Each row is a point. The points of each table are mixes of a few directions, plus a little noise. Count the directions of each table, and those that both share. Where both have some left over, give the other angles between the two spaces (their principal angles), to ten degrees, smallest first.

First, 6 rows:
[[ -6  21  -4]
 [  3 -11   3]
 [ 21 -77  18]
 [-12  45 -12]
 [-22  78 -18]
 [ 15 -55  12]]
Second (5 x 3):
[[  4   6  12]
 [  5   9  16]
 [ 12  20  35]
 [ 11  18  32]
 [-33 -52 -95]]
Directions: first 1, second 1, shared 0; angles 80

First:
[[ 38  25 -21 -10  -1  28]
 [ 51  34 -27 -14  -2  37]
 [ 31  21 -17  -9   0  23]
 [-95 -63  53  25   5 -68]
 [ 62  40 -35 -18  -3  46]
 [-43 -28  24  11   2 -32]
 [-46 -31  28  13   1 -33]]
Second (6 x 6):
[[-33  36 -42 -33   8  20]
 [ -4   3  -2 -18  13   2]
 [ 27 -86 -23  21 -14   2]
 [ -6  74   2 -46 -42 -50]
 [-11  46  53  62   7  21]
 [ 24 -72  13  13  30   7]]
Directions: first 1, second 4, shared 0; angles 70

First (8 x 9):
[[ 21  17  23   6  25  -7 -21   3  11]
 [  7  -4 -12  -6 -24  53  20   5  -3]
 [  7  -5   5   4  15 -14  -1   4   4]
 [-24  15 -16 -11 -45  41   4 -11 -14]
 [-21 -21   1   8  34 -95  -9  -4  -1]
 [  0  10   4  -1  -3   6  -6  -2   0]
 [ 29 -18   1   3  14  21  18  15  10]
 [-19   6  -7  -3 -15  -4  -4  -8  -7]]
Second, 9 rows:
[[ 45 -27  17   2  15  33  -3   2 -13]
 [ 11  -1  14  -2  -3  22  -7   0   4]
 [ 50 -34   4   3  28  17   6   3 -25]
 [  1   7  26  -3 -17  37 -17  -4  16]
 [-28  19  -3  -2 -14 -10  -4  -2  16]
 [-32   4 -52   2  13 -78  30   4 -16]
 [-21  10  -9   0  -7 -17   2  -1   6]
 [ 10  -5   5   0   3   8  -1   0  -2]
 [-33  23  -4  -2 -17 -12  -3   0  16]]
Directions: first 3, second 2, shared 0; angles 30, 40

First, 10 rows:
[[-11  -7  -7   7  15  -1   3 -18   6  -1  21  15]
 [-10   2  -6   1  18  -1   1   5  20  -6  19  16]
 [ -9 -12   8   8  -4 -13  -9   4 -22  13   0 -35]
 [ -5  12   0 -12 -11 -10 -16  41  18   8   2   3]
 [  7   2  12   4  20   1   6  29  -2 -20 -20 -43]
 [-14   7  -2  -5   6 -12 -14  40  23   3  14  -1]
 [ -4  -3 -10  -1 -15   1  -2 -31  -2  15  15  36]
 [ 38  -1  -8   1  -8  43  43 -95 -19 -22 -25  53]
 [  6  -4  -7  -2 -25   7   2 -42 -14  16   1  31]
 [  1   4  20  -1   3 -14 -13  67  -9  -5 -27 -74]]
Second, 10 rows:
[[ -6  20  24 -22 -24 -18   8  32   6 -37 -45 -40]
 [  0  -7  -7   2 -16  -3 -19   2 -11  34  14   9]
 [  4  -8 -16   6  -4   5 -19  -3  -3  39  27  28]
 [ 12 -16 -14  16   8  17  -2 -35 -18  27  20  23]
 [  7  -6  -7  12  31  11   0   9   4   3  14  -2]
 [-26  -4  27  -6 -35 -33   5 -14 -30 -16 -30 -57]
 [-49  20  14 -22  -3 -35  20  -3  43 -60  -1   7]
 [ 30  10   1  -7  -9  17  -1  21  -2   3 -25  -2]
 [  7   5 -11   5  42  14  -1  34  31  -8  19  13]
 [ 21 -15 -12  16  11  24   9 -45 -21  16   8  21]]
Directions: first 4, second 5, shared 4
